Each row is a point. Each copy is the shape, with its points in the same order, stretched, turned, moved and blurred by noise. Is it also mirrored, or only turned?

Shape:
array([[ 62, -23],
       [ 75,  10],
       [ 39,  21],
       [-54, -34],
       [  2, -29],
       [-33,  -6],
       [ -4,  -5],
       [-19,  13]])
Copy 1:
array([[ 78,   5],
       [ 56,  40],
       [ 24,  23],
       [ 17, -80],
       [ 44, -38],
       [  4, -44],
       [ 23, -21],
       [  5, -30]])
Copy 1 is: only turned
Copy 2:
array([[-46, -39],
       [-69,  -1],
       [-42,  16],
       [ 49, -23],
       [  3, -29],
       [ 21,   3],
       [ -1,  -1],
       [  7,  23]])
Copy 2 is: mirrored

Shape:
array([[-24, -31, -36,  43],
       [-20,  47, -47,  30],
       [ 24, -24,  30,  40],
       [ 51, -33,   8,  40],
       [-29,  21,  -6, -31],
       [-22,  14, -13, -27],
       [-18, -23,   8, -44],
       [  1,  54, -31, -23],
       [ 51, -25, -14,  39]])
Copy 1:
array([[-45,  16, -63, -10],
       [ -1, -12, -68,  79],
       [ 29,  47,   2, -17],
       [ 46,  41, -31, -35],
       [  1, -55,  13,  47],
       [  9, -51,  -1,  40],
       [ -2, -56,  33, -10],
       [ 47, -65, -31,  74],
       [ 44,  32, -57, -23]])
Copy 1 is: mirrored
Copy 2:
array([[ 25, -55,  36,  18],
       [-10, -46, -16,  54],
       [  8,  33,  34,  11],
       [ 43,  34,  23,  29],
       [ -1, -28, -42, -18],
       [  2, -28, -41, -11],
       [ 33, -13, -27, -47],
       [ -6, -23, -75,  23],
       [ 44,  16,   9,  27]])
Copy 2 is: only turned
Copy 3:
array([[ 32,   1,  57, -25],
       [-20,  21,   4, -61],
       [ 67,   5,  -6,  22],
       [ 72, -26, -19,  16],
       [-40,  11,  20,  16],
       [-37,   3,  26,  16],
       [-18, -12,  47,  60],
       [-56,   5, -20, -13],
       [ 58, -37, -14,  -3]])
Copy 3 is: mirrored
Copy 4:
array([[-63,  24,  15, -37],
       [-48,   0, -60,  22],
       [ 26,  62,  36, -14],
       [ 38,  61,  16, -49],
       [-10, -50,   7,  31],
       [ -9, -47,   2,  17],
       [ 11, -52,  53,  -4],
       [  7, -44, -55,  29],
       [ 28,  52,  -6, -56]])
Copy 4 is: mirrored

Shape:
array([[-12,  13,  23,  43,  -5,  25],
       [-11,  14, -20, -47,  -9, -28],
       [ 64, -31,   0,  20, 106,  -8],
       [ 35,  30, -21, -31,  18, -25],
       [ 21,  -5,  54, -41,  42,   7],
       [-24,   8,  22, -22,  24,  -4],
       [ 54,  14,  50,  -1,  40, -25],
       [ -4,  -1,  27,  61,   2,  71],
       [-22,  17,  21, -25,  22, -46],
       [-25,  -8,  34,  51,  -5,  33],
       [-50,  56,  -4,  71,   8,  76]])
Copy 1:
array([[ -2,  28,   8,  33,   8,   1],
       [-43,   5,  -4, -50,   6,  10],
       [100, -63,   7,  15, -23,  12],
       [ -4,  -5,   8, -41, -16, -18],
       [ 50,  25, -61, -14, -43,  13],
       [  7,  14, -34, -21,  15,  19],
       [ 35,   6, -56,   6, -49, -28],
       [ 34,  33,  31,  58,  -4,  20],
       [-25,   2, -49, -34,  20,  -5],
       [  2,  23,   1,  47,   8,  18],
       [ 15,  44,  60,  29,  69,  -3]])
Copy 1 is: mirrored
Copy 2:
array([[  3,  33,  12, -43,  -4,  26],
       [-28,  -3, -11,  11,  47, -13],
       [-21, 107,  11,  71, -50,  26],
       [  5,  40, -13,  31,  22, -20],
       [-58,  23,  13,  39, -68,  -6],
       [-54,  20, -13,  -5,  -6,   4],
       [-35,  62,  25,  27, -47, -26],
       [ 31,  41,  18, -31, -38,  59],
       [-79,  22, -11, -12,  22, -22],
       [-12,  23,  23, -49, -11,  38],
       [ 44,  71, -52, -81,  -3,  57]])
Copy 2 is: mirrored
